Each row of a before or after table is a point. One or more steps were done to the points. Then noise was added and the rows were shuffled. The steps act on how far a point lies along the listed directions, d1 being the first. Name the steps. A step turns or swaps two directions, mirrors them in a line or flattens them onto one, adds a multiple of one to another, or multiplies one. Angles are multiples of 10 degrees, from the lower direction toward the higher: turns from -170 to 170, lines from 10 to 170 but not 90. Use the fewest steps. Two steps may share a direction if one is a turn and the other turns, adds or multiplies; they go together, in the order done. Otherwise the lowest direction goes first.
In the rows, zero is written as 128.

Directions:
(1): [170 125]
(2): [125  86]
Before (12 x 2)
[[130 176]
 [172 155]
 [115 126]
 [148 141]
 [131 104]
 [ 97 174]
 [110  86]
 [119 144]
 [133 153]
 [158  89]
 [ 91 176]
 [167 114]]
After (12 x 2)
[[ 77 177]
 [168  88]
 [142 142]
 [125 154]
 [116 126]
 [138 101]
 [115 176]
 [168 115]
 [117 145]
 [ 81 177]
 [164 156]
 [121  86]]
Steps: add 0.3 times d2 to d1

Directions:
(1): [126 148  73 113]
(2): [108  82 120  96]
Before (8 x 4)
[[141 135 161 157]
 [127 118 144 125]
 [129 134 159 137]
 [137 162 119 149]
 [129 124 120 122]
 [127 121 145 144]
 [130 132 144 138]
 [128 116 143 132]]
After (8 x 4)
[[138 130 213 163]
 [158 145 230 200]
 [132 113 186 158]
 [136 133 174 154]
 [156 216 102 174]
 [126 121 106 112]
 [126  98 174 137]
 [124  97 173 128]]
Steps: multiply d1 by 3; multiply d2 by 2.5

Directions:
(1): [ 74 140 136 171 131 106]
(2): [142 178 123 109 145  82]
Before (12 x 6)
[[123 107 126 138 135 137]
 [158 111 120 108 122 156]
 [122 113 136 136 119 139]
 [ 90 161 136 164 136  79]
 [ 98 161 131 161 138  90]
 [142 153 124 120 134  98]
 [103 130 136 144 137 133]
 [141 133 125 108 132 122]
 [127 146 131 110 122 115]
 [154 160 125 111 141 102]
 [129 115 128 138 126 134]
 [138 148 125 103 128 111]]
After (12 x 6)
[[173 228 116  86 166  38]
 [103 212 131 144 152  32]
 [100 121 138 154 132 142]
 [114 207 132 144 154  50]
 [156 209 122  97 155  47]
 [112  83 139 149 111 166]
 [138 179 128  97 133  87]
 [128  91 131 147 122 156]
 [145 154 125 104 140 102]
 [150  87 122 118 115 180]
 [152 193 118  84 141  73]
 [115  75 128 151 124 163]]
Steps: multiply d2 by 3

Directions:
(1): [156 135  87 164 100 133 167 142  85]
(2): [151 115 144  91 102 174 174 118 156]
(3): [142 123 106 124 181  97 170 153 163]
(4): [153 158  85 136 108 142  89 136 179]
(5): [ 99 119 127 186 155 174 139 106 148]
(6): [116  60  83 107 131 145 108 140 119]
Before (13 x 9)
[[133 154 115 195 148  85 111 124 131]
 [122 140 125 163 183 187 114 104 232]
 [133 127  58 176  90 167 151 133 141]
 [144 118  92 151 106 179 165 124 170]
 [106 158 169 112 136  81 127 133 115]
 [115  96 113  91 156 128  96 119 172]
 [136 144  88 155 103 160 115 116 180]
 [149 137 159  84 137 126 134 142 178]
 [104 125 169 101 138 130 113 101 123]
 [143 121  74 117 144 180 172 129 186]
 [112 112 175 107 162 111 145 147 131]
 [152 115  74 144 121 181 157 125 172]
 [128 158 170 109 139  66 129 131 100]]
After (13 x 9)
[[151 166 184 102 120 108 175 118 124]
 [128 195  84 170 170 110 113 134 173]
 [151 157 168 117 129 133 166 139 167]
 [123 146  79 178 152 122 104 136 146]
 [127 164 180 106 116 118 172 126 132]
 [ 91 112  76 173 129 123 102 134 119]
 [158 192 149 136 137 100 118 150 174]
 [111 131 175 172 157  96 172 103 104]
 [121 127 114 114 151 100 108 123 135]
 [121 137  80 178 137 126 103 133 153]
 [100 156 125 214 208 130 107 111 167]
 [128 105 129  98 115 156 112 111 134]
 [ 95 125  89 180 148 109  88 125 122]]
Steps: multiply d1 by 0.4; turn d2 and d4 by 90 degrees; turn d5 and d6 by 20 degrees; add -1.5 times d3 to d6

Directions:
(1): [134 152 143  66  77 103 104 127 143 137  90 103]
(2): [144 164  90 128 150 162  62 100 113 100 118 127]
(3): [140 122 190 132 132 124 123 105 109  78 159  79]
(4): [136 120 124 100 126 100 132  57 150 127 167 174]
(5): [103 129 136 164 166  62  92 114 140 155 108 110]
(6): [115 157 174 126 144 129 146 115  83 120  80 179]
Before (10 x 12)
[[111 143 168 106 104  98 159 139 132 147 109 125]
 [156  95 167  97 113 119 178 138 115  93 179 117]
 [150 154 173 109 119 177 140 131  76  93 117 118]
 [138 143  84 101 122 127  83  96 159 137 127 144]
 [158 140 168 129 140 119 142 122  92 106  99 121]
 [133 162 134 143 170 139 116  74  87  89 131 185]
 [122 101 189 140 117 111 188 166 110 124 128  85]
 [121 158 125 118 118 151 139 144 100 157  48 150]
 [169 134 122  92  91 203 169 164 119 117 115 165]
 [139 137 123 120 101 177 128 171 127  96 135  71]]
After (10 x 12)
[[141 156 111 100 112 176 126 145 100 144  85 145]
 [112 140 169  99  96 132 202 182  92 153  50 158]
 [100 145 159 141 141 129 186 142  97 147 112 187]
 [136 132  76 126 104 185 114 177 139 119 113  99]
 [148 131 138  61  95 122 174 153 113 137 102 185]
 [148 101  80 154 161 129  80  94 162 117 192 109]
 [149 148 126 122 133 119 142 135 107 149  69 155]
 [124 128 154 175 160 171 153 128  74 120 113 127]
 [172 130 131 113 120 215 145 148  92  81 141 149]
 [146 168 125 100 125 106  82  78 132 107 116 134]]
Steps: turn d1 and d3 by -140 degrees; add -1 times d2 to d6; turn d2 and d5 by 20 degrees

Directions:
(1): [118  80 110  85  93  93 152 163  92 103 134  68 140 141 134 116  90 135]
(2): [140 158 138 166 119 108  92  78 152 123 147  59 117 162 117 135  88 103]
(3): [106 140  78  94 108 188 139 115 143  82 168 153  99 158 104 146 109 115]
(4): [139 107 109 135 140 156 112 127 117 136  76 123  56 158 160  64 121 120]
(5): [150  92 128 132 140 192  95 131  83 178 132 103 134 133 105 178 114 155]
Before (11 x 18)
[[134 156 124 127 135 203 100 102 149 125 136 169  87 155 107 117 146 132]
 [127  64  81  93 117 184 130 144  77 121 117 118  89 139 118 105 102 132]
 [136 153 151 125 123 154 124 121 107 145 154 138 150 116 100 173 135 137]
 [114 115 140 100 109  88 138 145 118 123 135 117 152 117 104 119 121 142]
 [124 156 127 118 128 137 146 131 151 108 129 148 124 127 117 136 152 124]
 [119 148 111 122 137 149 146 133 155 111 149 162 127 125 107 142 128 141]
 [130  89  98 120 152 227 120 151 111 136 106 162  77 137 123 120 146 126]
 [120 134 150 126 115  67 141 129 117 124 133  89 175 123 136 155 114 126]
 [116 131 140 131 108  97 125 139 127 112 130 100 155 123 108 140 100 133]
 [127 118 157 137 138  89 135 142 149 152 128 120 169 100 122 113 142 125]
 [137  88  84  88 114 228 139 156  99 124 126 184  67 127 126 143 146 150]]
After (11 x 18)
[[ 99 158 164 121 127  75 180 157 164  99 182 183 236  55  99 190 181 126]
 [122  99  99 115 125 168 128 139 140 129 131 120 106 149 118 103 112 110]
 [133 122 128 149 137 165  90 123 120 137  87 115  79 146 125 100 105 127]
 [131 112 131 124 134 165 101 122 118 155 120 137 111 130  97 129 137 142]
 [124 158 161 148 147 118 132 117 142 152 176 191 205  57  83 190 168 136]
 [138 160 151 140 131 106 137 127 120 126  97 140 102 130 149  81 139 116]
 [134 125 137 108 124 113 141 158 113 123 108 107 147 120 128 128 138 134]
 [126 161 191 121 112  49 181 159 156 130 180 200 249  17  99 223 203 155]
 [116 145 169 110 103  54 146 145 142 102 137 112 173 112 129 104 148 136]
 [132 125 143 135 136  86 139 160 127 132 119 117 155 107 126 118 119 159]
 [139 118 106 142 147 182  95 107 105 148  81 115  58 185 156 108 108 116]]
Steps: turn d1 and d5 by 130 degrees; turn d3 and d4 by -160 degrees; add 1.5 times d2 to d4
